Each row is a point. The points of each table are mixes of a few directions, plus a little noise. Count the directions of each table, and those that both share. Where both have some left over, give the other angles between the two spaces (their principal angles), to ten degrees, smallest first.

First, 7 rows:
[[-27  -9]
 [-58 -20]
 [-24  -9]
 [-37 -13]
 [ -7  -3]
 [ 62  21]
 [ 92  32]]
Second:
[[ 74 -28]
 [ 14  -5]
 [-25   9]
 [-63  24]]
Directions: first 1, second 1, shared 0; angles 40

First, 8 rows:
[[  7  -4  -3  30]
 [-56   8 107 -18]
 [-24  15  -2  54]
 [ 55 -33  -3   2]
 [ 19 -20  37  -8]
 [ 51 -15 -68 -55]
 [-36  40 -73 -37]
 [-16   9   5  32]]
Second (7 x 4):
[[-26  17  -5  20]
 [102 -67  18 -78]
 [-73  48 -13  56]
 [ -1   1   0   1]
 [-35  23  -6  27]
 [ 48 -31   8 -36]
 [-15  10  -3  11]]
Directions: first 3, second 1, shared 1

First:
[[  18  -65   -1  -37   23   -6  -27   14]
 [  14   -6   39  -13   10    9  -27  -35]
 [ -44   53  -22   51   23   -2    3  -21]
 [ -18   17  -35   22  -22   -1   27   34]
 [ -84   11 -108   71   54  -18    2   46]
 [  34  -15   11  -41    4  -22   25   -4]
 [  41   -8   27  -47   12  -25   23  -25]
 [   6   -2   18    6  -52   32  -11   19]
 [ -37   25  -50   29   52  -30   19   -4]
 [  69  -11  121  -41 -104   64  -35  -25]]
Second (9 x 8):
[[-18  36 -32 -30  20  35  25  55]
 [ 41 -26 -37  27  29   4  -6 -54]
 [ -4   1  42 -11 -41 -41 -25  -9]
 [ 34  18 -30  90  45 -10  51 -18]
 [-29   5 -50 -50  41  83  21  55]
 [ 13  13  10 -41 -36 -38 -37 -13]
 [-31 -32  71 -34 -59 -25 -45  -8]
 [-33 -13  68 -33 -58 -28 -34   8]
 [ 26  -2 -40  82  59  20  51 -17]]
Directions: first 4, second 4, shared 0; angles 30, 60, 60, 70

First (11 x 12):
[[-49 -37  13  -8  55 -57 -40  28  -7  -4  -8 -21]
 [ 67 -34 -22  10 -49  28  74 -31 -17  56 -36 -68]
 [-22   8   3   1  20  -7 -21   9   6 -16   9  22]
 [ 29 -10 -59  24 -74  51  83  -5 -74  63 -30 -40]
 [-24  32 -18  19   9  26  -9   8   1 -21  15  56]
 [-31  18 -30  46  53  32 -12   2  28 -30   6  74]
 [-19 -25  21  -9  42 -40 -30   9  17  -9  -3 -14]
 [ 46 -21  43 -47 -41 -35   7 -15   1  21  -5 -73]
 [ 31 -11  10  -8 -14   0  16 -16  10  12  -8 -27]
 [ -2  20   8  -4  -1   5 -12  -1  11 -16  14  23]
 [-27  60  32 -24   1  -4 -55  11  24 -54  46  67]]
Second:
[[  -6   -9  -14   18   42   -1    8  -75  -46  -26    7   21]
 [   6   -4  -24    1   42    9   35   24   -2  -20    8   21]
 [   5    1   -4   -3    7    1   12   21    7    1    6    2]
 [ -22   55   36   33  -64  -52  -55  -52  -18    9 -109   16]
 [ -14   -7  -16    2    8   21   -8   -7   -3  -25  -29   13]
 [  16    6   82  -25 -121  -41  -63    3   39  100   58  -90]
 [  -3   -8  -31   -6   32   28   25   47   14  -29  -13   20]
 [  27    1   20   -8    4  -27   25   11    3   36   69  -22]
 [  -6   -9  -33   -4   33   31   22   38    9  -33  -18   23]
 [  -6  -27  -16   -9   17   31    0   -8   -2  -15   21   -4]]
Directions: first 4, second 4, shared 0; angles 40, 80, 90, 90

First, 11 rows:
[[ -83    9  -30  -16  -33    9   21 -121   -7  -22  -73 -100  115   -3
   -78   33 -117   30]
 [  19   -1  -11   -1   -6   10  -19   -3    1    7   -3   12   -1   13
   -10   -3    3   16]
 [  -4   -6   26   12  -12   15   20   12   27   -1   12   32    6  -14
    -1   -8   13   16]
 [  22  -11   -6  -15   26  -19    9   26   11  -11   14    6  -33   12
    -6   -7   -8  -37]
 [  -9    8   18   26   29  -43  -10   20  -58    8    0    2  -21  -24
    53   44   -7  -50]
 [  19    5  -10    7   -5    6  -32    0  -19   16   -4   11   -5    9
     9    4   16   16]
 [  21   -5   -4    4   -8   12  -15    0    8    6   -2   26    2   10
   -15    1   -2   17]
 [  11    6  -17  -13    6   -2  -14    8   -9    4    6  -18  -20   12
    13  -16   26   -3]
 [   3   -6   19   -1    3    3   22   27   25   -6   22   20  -18   -7
     9  -18   24   -6]
 [  26   -9   -5   -4    5    2   -6   13   13    0    6   24  -14   12
   -13   -5   -2   -2]
 [ -24   11   21    0   -5    6   24   18    8   -1   21  -15  -11  -19
    38  -26   53    4]]
Second, 8 rows:
[[ -9  15 -19 -12   5  -8 -14  -6 -26   4  -3 -46  -9   5  23 -10  23  -5]
 [ 15 -10 -27 -44  17  -4  20  10  37 -21  13 -30 -27  28 -30 -41  -1 -22]
 [  9  22 -38  -2   1  -7 -58 -21 -62  23 -21 -41  -3  17  26  12  16   8]
 [-39  17  21  15   1 -13  12   2 -29   3   2 -26   4 -29  47   9  22 -11]
 [ -2 -22  36  14   2  -1  40  17  40 -15  11  53   6 -17 -23  12 -33 -13]
 [ 17  -4  10  34  -8   0 -31  -9 -26  18 -18  50  19  -6  -5  46 -31  13]
 [-35   3  14 -23   7  -4  53  16  31 -22  24 -41 -14 -13  16 -40  30 -19]
 [ 43 -21   3  18 -27  36 -22  -8  35  11  -9  82  24  16 -54  11 -27  50]]
Directions: first 5, second 4, shared 4

First (9 x 32):
[[ 19  50  10 -44   0  34  18 -15   3  57 -40  16  66  41  56 -36   0   8
   -6 -30  49  38 -18 -78 -49 -32 -33  -9  13 -20 -16   8]
 [-40 -29  51  16  28 -27  52  51  -4   2  -3 -30 -38 -50   4 -50 -32 -81
   11   7  -3  -6  42  56  64 -27   4  13 121  -7 -27  27]
 [ 11 -27 -44  17 -30   0 -50 -49  -7 -40  22  13 -28   1 -22  32   8  56
   -5  -1 -40 -28   1  43  -7  15  27   6 -71  23  10 -31]
 [ 22 -30 -23 -17 -13  19  -2 -52   6  -4  34  23  -8  14  33 -33 -15  31
   -8 -31 -26 -13  23  86 -13 -15  10  -3  11  18  -4 -33]
 [-19  -1   1  27   9 -26  -2  53  -1 -41  22 -17 -29 -32 -65  65  32 -26
    8  52 -21 -11 -15 -30  32  44   1  -5 -46   5  24  15]
 [ 25  25 -16 -26  -7  25  -4 -21   7  17   0  20  36  33  21   3  14  28
   -7 -13  14  15 -19 -35 -39   2 -16 -12 -35  -2   7 -10]
 [ -4  18 -15 -37 -50  38   3 -63 -31   8 -43  25  15   3  56 -40   9  23
   -9 -29 -14  11  20 -58 -27 -78 -17   9 -16   8 -59 -10]
 [-12 -28  27  14  36 -24  36  52  16 -10  39 -18 -29 -26 -19  -7 -12 -54
    8  18  -8  -9  17  68  44  23   4  -5  64   0  16  11]
 [ -1  23   9  50  28 -38 -51  45  11  10 -31 -31  15  14 -63  66  -3  14
    8  26  51   2 -52 -52  -4  68  20   6 -40 -26  47  23]]
Second (8 x 32):
[[ 13   3   6   1  35   1 -47 -27   3  22   6 -28  -4   7  -1 -55  -3  22
    7 -30  31 -14  25  45 -19 -11  33   9  40   5  16  23]
 [ -8  -2  -6  -2 -31  -1  44  25   1 -15  -3  22   0  -8   1  38  -5 -27
   -9  19 -29  12  -9 -37  12   2 -24  -8 -30  -3 -17 -17]
 [ 11   3  -9  -6  44   5 -45  -6   4 -27  62 -23 -21  -9 -42   0  60  23
   14  17  -3 -24   6  34  -4  33  16 -11 -23  24  47  21]
 [-27  -5   6  10 -33  -2  31  11 -18 -22 -43  36  31   8  19  75  11  13
    1  38  -4  24 -77 -45  28  27 -47   0 -28 -24 -21 -36]
 [ -9   1  19  15  45   1 -77 -48 -20   9 -31 -17  30  26  14 -12  31  81
   23  -5  66  -5 -59  45   0  27  10  17  39 -16  23   5]
 [ -2  -3   6   1 -60  -7  69  15   7  43 -62  22  10   3  47 -25 -96 -58
  -24 -36 -11  24  37 -42  -5 -62  -7  11  33 -20 -63 -16]
 [  8   4 -14  -7  49   7 -48   1   1 -47  81 -20 -24 -14 -57  24  89  30
   17  37 -12 -26 -10  31   3  53   8 -18 -47  30  60  18]
 [ 15  -1  -7 -11 -49  -5  72  29  23  36 -10   8 -21 -13  18 -45 -87 -85
  -28 -40 -38   9  88 -31 -16 -68  11  -1  17   4 -46   2]]
Directions: first 5, second 3, shared 1; angles 50, 60

First, 10 rows:
[[ -14  -11  -27    7   -4   22  -13  -15    7  -20   18    5   -4    6
     1    7   15   -3   11   -3    8    5    2    7    3   -1   -4   -9
    21   16   -8    7]
 [   0   28   17  -33  -11  -13   28    7  -21   26  -16  -41   14    1
   -13  -16  -26   11   27   24   -2    1    7   -1    5  -10   11   27
   -30  -33   -5    2]
 [ -40   13  -52  -28  -26   42    8  -32  -12  -17   26  -49   11   19
   -17   -4    3    9   75   29   18   19   17   18   15  -21    8   15
    14   -7  -32   22]
 [ -13  -28  -35   29    5   28  -29  -17   20  -34   27   32  -12    5
     9   17   31  -10   -9  -18    8    4   -3    7   -1    6  -10  -26
    38   36   -4    5]
 [  19   -8   23   15   12  -19   -5   14    7    7  -12   25   -6   -9
     8    3    1   -5  -36  -15   -8   -9   -8   -8   -7   10   -4   -8
    -5    5   15  -10]
 [ -17  -44  -50   46    8   40  -45  -25   31  -52   39   52  -20    6
    15   26   48  -15  -18  -30   12    6   -5    9   -2   10  -17  -42
    58   56   -4    7]
 [  25  -11   31   20   18  -25   -7   19   10    8  -15   35   -8  -12
    11    3    1   -7  -49  -21  -11  -12  -11  -11   -9   14   -6  -11
    -6    8   21  -14]
 [ -15   36   -2  -46  -21    2   33   -5  -27   21   -8  -63   19    9
   -20  -18  -28   15   59   37    4    9   14    5   11  -19   15   35
   -27  -39  -19   10]
 [  56  -14   77   34   34  -62   -7   46   14   28  -40   63  -14  -27
    21    3   -8  -12 -101  -38  -26  -27  -22  -26  -19   27   -9  -16
   -24    5   45  -31]
 [  -2   38   20  -46  -16  -15   37    7  -28   33  -20  -57   19    2
   -18  -21  -35   15   41   34   -3    3   11   -2    7  -15   16   37
   -40  -45   -8    3]]
Second (10 x 32):
[[  2  12   9 -13  -4  -7  11   4  -8  12  -8 -16   6   0  -5  -7 -11   4
    9   9  -2   0   3  -1   1  -4   5  11 -14 -14  -1   0]
 [  2  14  11 -16  -4  -9  14   5 -10  14 -10 -19   7   0  -6  -8 -14   5
   11  11  -2   0   3  -2   2  -5   6  14 -16 -17  -1   0]
 [ -2 -14 -11  15   4   8 -14  -5  10 -14  10  18  -6   0   5   8  13  -5
  -10 -11   2   0  -3   2  -2   4  -5 -13  15  17   1   0]
 [  4  26  21 -29  -8 -16  26   9 -19  26 -18 -35  12  -1 -11 -15 -26   9
   20  21  -4   0   5  -3   3  -8  10  24 -30 -31  -2  -1]
 [ -5 -35 -28  39  11  22 -35 -13  25 -35  25  47 -17   1  14  20  35 -13
  -27 -28   6   0  -8   4  -4  11 -14 -33  41  43   3   1]
 [-13 -89 -72 100  28  57 -90 -33  65 -90  63 121 -42   3  37  51  88 -33
  -68 -71  15   1 -19  11 -11  29 -35 -85 103 109   7   2]
 [  4  29  23 -32  -9 -18  29  11 -21  29 -20 -39  14  -1 -12 -16 -28  11
   22  23  -5   0   6  -3   4  -9  11  27 -33 -35  -2  -1]
 [  2  15  12 -17  -5 -10  15   6 -11  15 -11 -21   7   0  -6  -9 -15   6
   12  12  -2   0   3  -2   2  -5   6  15 -18 -19  -1   0]
 [  3  21  17 -24  -6 -13  21   8 -15  21 -15 -29  10  -1  -9 -12 -21   8
   16  17  -3   0   4  -2   3  -7   8  20 -25 -26  -2  -1]
 [  3  21  17 -24  -6 -13  21   8 -15  22 -15 -28  10  -1  -9 -12 -21   8
   16  17  -3   0   4  -3   3  -7   8  20 -24 -26  -2   0]]
Directions: first 2, second 1, shared 1

First (11 x 32):
[[ -22   12   25   -1  -28   85   47  -41   16   20  -12  -27  -28  -38
   -18  -39  -68  -16   19  -52   51    3   -8   -5  -53   -3    2   -2
    -8   21  -80   13]
 [ -26   14   29   -1  -33   99   54  -48   18   24  -14  -31  -33  -44
   -21  -45  -80  -18   22  -61   59    4  -10   -6  -62   -3    3   -2
    -9   24  -94   15]
 [  29  -16  -32    2   37 -111  -61   53  -20  -26   16   35   36   49
    23   51   89   20  -24   68  -66   -4   11    7   69    4   -3    2
    10  -27  104  -16]
 [  14   -8  -15    1   18  -53  -29   26  -10  -13    8   17   18   23
    11   24   43   10  -12   33  -32   -2    5    3   33    2   -2    1
     5  -13   50   -8]
 [  17   -9  -18    1   21  -64  -35   31  -11  -15    9   20   21   28
    13   29   51   12  -14   39  -38   -2    6    4   39    2   -2    1
     6  -16   60   -9]
 [ -27   15   30   -2  -35  104   57  -50   19   25  -15  -33  -34  -46
   -22  -48  -84  -19   23  -64   62    4  -10   -6  -65   -4    3   -2
    -9   26  -98   15]
 [  27  -14  -29    1   34 -102  -56   49  -18  -24   15   32   33   45
    21   47   82   18  -22   63  -61   -4   10    6   63    4   -3    2
     9  -25   96  -15]
 [  23  -13  -26    1   30  -89  -49   43  -16  -21   13   28   29   39
    19   41   72   16  -19   55  -53   -3    8    5   55    3   -3    2
     8  -22   84  -13]
 [   5   -3   -6    0    7  -20  -11   10   -4   -5    3    6    7    9
     4    9   16    4   -4   13  -12   -1    2    1   13    1   -1    0
     2   -5   19   -3]
 [ -20   11   22   -1  -26   77   42  -37   14   18  -11  -24  -25  -34
   -16  -35  -62  -14   17  -47   46    3   -7   -5  -48   -3    2   -2
    -7   19  -72   11]
 [ -19   10   21   -1  -25   74   40  -35   13   18  -11  -23  -24  -32
   -15  -34  -59  -13   16  -45   44    3   -7   -4  -46   -3    2   -2
    -7   18  -69   11]]
Second, 10 rows:
[[ -61    3   16   -9    8   24   13   19   20  -37  -50 -103  -16  -25
   -29   -8    5   29  -34  -17   11   10  -13  -12   16   36   15  -27
    33  -33   78  -69]
 [   6  -35  -25    4  -33  -17  -18  -29    0   11   58   83   -8   44
    21   -5    6  -14   16   23   39  -33   -9    7   -1  -13  -13   22
    -7   14  -51   42]
 [  41    2  -38    7  -19  -19   -6   24   -4   10   54   91   10   26
    45   -1   -8  -20   21   14    5  -16   15   15  -48  -44    0   41
   -30   35  -47   93]
 [ -66  -28   46   -2   19   20  -20  -12    8  -13  -53  -84  -13  -16
   -41  -22   16    6  -31   -9   25    4  -27  -43   74   60   -6  -62
    14  -44   30 -103]
 [ -31   25   33  -14   21   23   34  -27    5  -16  -66 -119  -10  -41
   -52   22    0   39  -20  -24  -32   29   -6    9   26   36   10  -27
    51  -32   82  -95]
 [  36   -1  -52    2  -36  -20    5    8    1    4   69   96    1   37
    45    7   -7   -8   23   18   14  -24   12   32  -60  -49    2   58
   -12   37  -36   99]
 [  24   23  -11    6   14   -1   -3   64   -2   -4   -3   13   18  -14
    28  -11  -10  -16    1   -6  -18   12   20   -9  -37  -25   11   10
   -34   18   -7   51]
 [  -2    4   37    7   37    8  -20   24   -9    9  -44  -35   15  -28
   -12  -17    1  -18  -10  -11  -18   21    2  -38   35   20   -3  -43
   -26  -13   -9  -37]
 [  91   11  -24    4  -16  -33    9  -64  -30   52   66  121   16   29
    23   38  -10  -16   53   20  -34   -8   18   47  -28  -51  -18   51
   -12   43  -80   77]
 [ -39   -5   17   -6    5   14    5   -7    9  -17  -31  -62  -11  -13
   -26   -3    6   17  -19   -8    8    5  -12   -9   24   29    4  -23
    24  -24   41  -57]]
Directions: first 1, second 4, shared 0; angles 90

First, 11 rows:
[[   4    1    2   -3   -2    1    5    1    3   -3   -1    2   -2    0
     1    3   -1   -2   -2   -1   -3   -1   -3   -3   -2   -1   -5   -1
     3    1   -2    1]
 [ -77  -25  -75   56   60    7 -102  -28  -65   61   28  -37   62   13
   -48  -73    3   35   36   -3   53   35   92   71   55   24  121   70
   -62  -15   54  -39]
 [  -4   -1   -3    2    2    0   -3    0   -2    3    1   -1    2    1
    -3   -2    1    3    1    0    3    1    4    2    2    2    5    3
    -4   -2    2    0]
 [  49   15   47  -34  -38   -3   64   17   38  -37  -17   23  -38   -8
    30   45   -1  -22  -23    1  -34  -22  -57  -44  -34  -14  -76  -43
    38   10  -34   25]
 [ -72  -24  -70   52   56    5  -97  -26  -58   58   25  -35   57   12
   -44  -67    2   33   34   -3   49   33   88   65   51   20  115   64
   -57  -15   50  -37]
 [  36   11   35  -25  -29   -2   48   12   28  -29  -12   17  -28   -4
    22   33    0  -16  -17    0  -26  -17  -45  -33  -25  -10  -56  -32
    29    7  -24   20]
 [   9    3    7   -6   -7   -1   12    3    7   -7   -3    5   -7   -1
     6    8   -1   -4   -4   -1   -6   -4  -10   -8   -5   -2  -13   -8
     7    1   -5    4]
 [  34   11   33  -25  -27   -3   45   13   27  -26  -13   17  -28   -5
    21   31   -3  -16  -15    1  -23  -16  -41  -31  -25  -10  -53  -30
    27    7  -24   17]
 [  59   20   60  -43  -47   -6   82   20   50  -48  -21   30  -48  -12
    37   57   -3  -30  -28    0  -42  -28  -71  -56  -43  -18  -95  -54
    49   13  -43   31]
 [ -55  -19  -55   41   44    3  -74  -20  -46   45   21  -27   44   10
   -34  -53    2   25   26   -2   38   25   67   53   40   17   88   50
   -45  -12   39  -29]
 [  18    6   18  -14  -15   -2   24    5   16  -15   -7    9  -14   -3
    11   19   -1   -8   -9    0  -13   -8  -21  -16  -13   -5  -29  -18
    15    4  -13    9]]
Second, 11 rows:
[[ -30   -6  -84   -2   19   -3   55  -26  -57  -22  -43   17   -3   41
   -21   19   -9    3    3    5  -63    4   -5  -30    9  -51  -24  -26
    84  -71  -13  -15]
 [ -33   -7  -84   -7   19   -4   56  -29  -58  -23  -46   23   -4   40
   -20   17  -13   -1    4    0  -64    9   -4  -28   10  -52  -25  -24
    86  -78  -12  -11]
 [  15   11   16   33   -3   20  -10   26   27    6   21  -43    2    4
     1   13   37   40   -5   26   15  -31   -6   -3  -14   15    8  -18
   -26   65    1  -19]
 [  12  -17  109  -90  -26  -48  -71  -25   26   22   22   87    1  -88
    30  -69  -84 -117    9  -79   74   76   24   65   25   51   21   96
   -78  -47   18   82]
 [  27   -1  105  -35  -24  -17  -67    9   51   25   40   23    3  -65
    29  -43  -28  -51    2  -36   74   28   14   48    4   57   25   58
   -92   31   17   44]
 [   0    3  -14   15    3    8    9    6   -1   -3   -2  -16    1   12
    -3   10   15   19   -1   14   -9  -13   -4  -10   -5   -6   -3  -15
     9   10   -3  -12]
 [ -18   -4  -45   -4   10   -2   29  -15  -31  -12  -23   13   -2   21
   -11    9   -7   -2    2    1  -34    4   -2  -16    5  -28  -13  -12
    46  -41   -7   -7]
 [   8    4   13   16   -3    8   -9   14   17    3   12  -21    0    0
     2    4   18   18   -1   12   11  -14   -3    0   -8   10    5   -7
   -18   33    1   -7]
 [ -16    8  -91   55   20   30   60    8  -31  -19  -25  -50   -1   64
   -25   48   50   73   -5   51  -64  -46  -17  -48  -14  -45  -19  -67
    72   11  -15  -55]
 [  25    9   55   19  -12   12  -35   28   46   15   35  -33    3  -20
    13   -4   25   20   -4   12   42  -19    0   13  -13   36   17    5
   -60   72    8   -3]
 [   8    1   23   -3   -5   -1  -15    5   13    5   10   -1    2  -13
     6   -7   -2   -5    0   -3   17    2    3    9   -1   14    6    9
   -22   14    3    6]]
Directions: first 1, second 2, shared 0; angles 80

First (8 x 32):
[[ -5 -29   9  -1 -24   8 -23   4   2   9  -9  24   4  -2   9  12  23  27
   -2  -9  12   2  19 -16 -49  22  -5  -1  -1 -18   6  -9]
 [ 11  62 -19   3  53 -17  49  -8  -5 -19  19 -51  -8   4 -20 -26 -49 -58
    5  20 -26  -4 -42  36 106 -47  10   2   2  38 -13  20]
 [  3  15  -5   1  13  -4  12  -2  -1  -5   5 -13  -2   1  -5  -6 -12 -14
    1   5  -6  -1 -10   9  26 -12   3   0   0   9  -3   5]
 [ -6 -32  10  -1 -27   9 -25   4   3  10 -10  26   4  -2  10  13  25  30
   -3 -10  13   2  22 -18 -55  24  -5  -1  -1 -20   7 -10]
 [ -9 -49  15  -2 -41  13 -39   7   4  15 -15  40   6  -3  16  20  38  45
   -4 -16  20   3  33 -28 -83  37  -8  -1  -1 -30  10 -16]
 [ -1  -7   2   0  -6   2  -6   1   1   2  -2   6   1   0   2   3   6   7
   -1  -2   3   0   5  -4 -12   5  -1   0   0  -4   2  -2]
 [ 13  70 -22   3  60 -19  56  -9  -6 -22  22 -58  -9   4 -23 -29 -56 -66
    6  23 -30  -5 -48  40 121 -54  12   2   2  43 -15  22]
 [ -6 -31  10  -1 -27   9 -25   4   3  10 -10  26   4  -2  10  13  25  29
   -3 -10  13   2  21 -18 -54  24  -5  -1  -1 -19   7 -10]]
Second (8 x 32):
[[-26  36 -52   1   0  23   8   9  31   2   9  12  18  13 -22  -5  34   4
  -35  43  38  47 -20  -6  16   0  -1   1   7  31 -50  23]
 [ 14 -17  21 -15   9 -21  13 -16 -14   3 -10 -37  18  13  21  16  -3 -55
   22  -1 -26 -15  11 -10 -13 -19   2   4  -9 -20   3  -1]
 [ 16   1 -40   0  31  23  28  -6  47  -9 -42  33 -30  50 -18  11  45 -32
  -18  25  -8  62  -2  -2  63 -15 -14  32  41 -25 -47  14]
 [-18   0  23 -10  -9   0   5   9  15   8  15   2   3 -16 -13 -13 -23 -14
   23 -13   8  -6   7   8  19   3  15   8  34  -5   9 -22]
 [-15 -26  66  12 -51  19 -36   8 -26  34   4  19 -25 -27   7  21  -6  48
   45 -26  -4 -34  29 -11 -83  41   5 -13 -12 -37  65 -58]
 [ 17 -15  17   4  -2 -12 -10  -8 -28  -1  -6 -12  -4  -3  20  10  -6   9
    7 -13 -19 -26   7  -3 -31   0  -6  -9 -28  -8  23  -1]
 [ 10  12 -20  -8   4  21  21   4  25  -3  -1  -9  -5  15 -14 -16   2  13
  -26   6   3   9 -10  11  44 -30 -40  -5   6  26   9  29]
 [  1   9 -14  14  17 -53 -29   1 -50 -33  32  -8  25 -45  19 -25 -43  28
  -18 -21   8 -39 -20  12 -15  19  40 -17 -39  39 -14  15]]
Directions: first 1, second 6, shared 0; angles 30

First, 10 rows:
[[ 11  46 -67 -41 -53 -60 -76  58  33  22  -6   8 -78  63  28 -42  34 -20
   12  34  44 -22  46 -25 -46 -85 -30  33   8  17 -31  13]
 [  1   4  -6  -4  -4  -5  -7   5   3   2   0   0  -7   6   2  -4   3  -1
    1   3   3  -2   4  -2  -4  -7  -3   3   1   2  -3   1]
 [-11 -46  66  40  53  60  75 -57 -33 -22   5  -9  78 -62 -28  42 -34  20
  -12 -34 -43  22 -46  24  45  84  30 -32  -8 -17  30 -11]
 [ -7 -30  43  26  34  40  49 -37 -22 -14   4  -6  51 -41 -19  27 -22  13
   -8 -23 -29  15 -30  16  30  56  20 -21  -6 -11  20  -8]
 [  5  21 -30 -18 -24 -27 -34  26  15  10  -3   4 -36  29  13 -20  16  -9
    6  16  20 -10  21 -11 -21 -38 -13  14   4   8 -14   5]
 [  2   9 -12  -7  -9 -11 -13  10   6   4  -1   2 -14  11   5  -8   6  -3
    2   6   8  -4   8  -4  -8 -15  -5   6   1   3  -6   3]
 [-10 -43  62  38  50  56  71 -53 -31 -21   5  -8  74 -59 -27  39 -32  19
  -12 -32 -41  21 -43  23  43  80  29 -31  -7 -16  29 -11]
 [ 11  45 -65 -39 -52 -60 -74  56  33  22  -6   8 -77  61  28 -41  34 -19
   12  34  43 -22  45 -23 -45 -83 -29  32   8  16 -30  11]
 [  2  10 -15  -9 -13 -14 -18  13   8   5  -2   2 -18  15   7 -10   8  -5
    3   8  10  -5  11  -6 -11 -20  -7   7   2   4  -7   3]
 [ -4 -16  23  14  19  21  26 -20 -12  -8   2  -3  27 -21 -10  15 -12   7
   -4 -12 -15   7 -16   9  16  30  10 -11  -3  -5  11  -4]]
Second (10 x 32):
[[ -25   25   14   36   29    7  -20   10  -16  -30   15    2   20   -6
    -7   46  -16   -9  -31  -28   -9   12   27    8    4   16   10    2
    41    9   31    9]
 [   5   52   -9    3   -6   -1  -13  -20  -25  -33    9   19   16    6
     0    7   -4  -24   -4   -8    7   24   23  -28    1  -13  -40   35
    44   -5   21    3]
 [  72   81   -6  -34   18    9   15  -46  -69  -20   31   23   53   27
   -81   -6   44  -46   20   41   -5   31  -16  -81   32  -16 -121   67
     5    5  -17   22]
 [ -19    6    9    6   11   15    6    7  -18  -15    5   -3   -1   -7
     1   -1    5   -1   -6  -20   13   20    7  -28    7   10  -23    6
    20   -2    6    9]
 [  71   -4  -44  -64  -69  -36   10  -41   35   42  -25   18  -19   24
    15  -65   11   -4   54   67    2  -29  -31    9  -18  -53  -10   17
   -57  -17  -39  -26]
 [ -30  -71   14   -1    3   10   21   32   27   33  -15  -27  -34  -15
    20  -21    5   36    4  -11    9  -16  -22   17   -3   20   41  -44
   -39    0  -21   -2]
 [ -81  -51   42   35   47   44   20   54  -15  -11    4  -34  -22  -32
    12   11    5   31  -29  -66   22   24    4  -24   14   54   11  -37
    18    5    7   22]
 [  15   13   -7    4   -4  -13  -14   -9    8    0    2    8   11    6
    -5   15  -10   -8   -3   12  -14  -11    5   23   -5   -9   15    3
     0    4    6   -6]
 [   7   39  -26   17  -34  -35  -46  -21   28  -19   -7   27    8    8
    35   29  -43  -18  -11    4  -16  -15   39   55  -28  -31   46   12
    37   -6   38  -23]
 [ -15  -89   13   -3    5   -1   20   34   46   54  -18  -32  -33  -12
    11  -14    3   43    5    8   -8  -40  -35   50   -5   20   72  -61
   -69    7  -32   -8]]
Directions: first 1, second 4, shared 0; angles 50
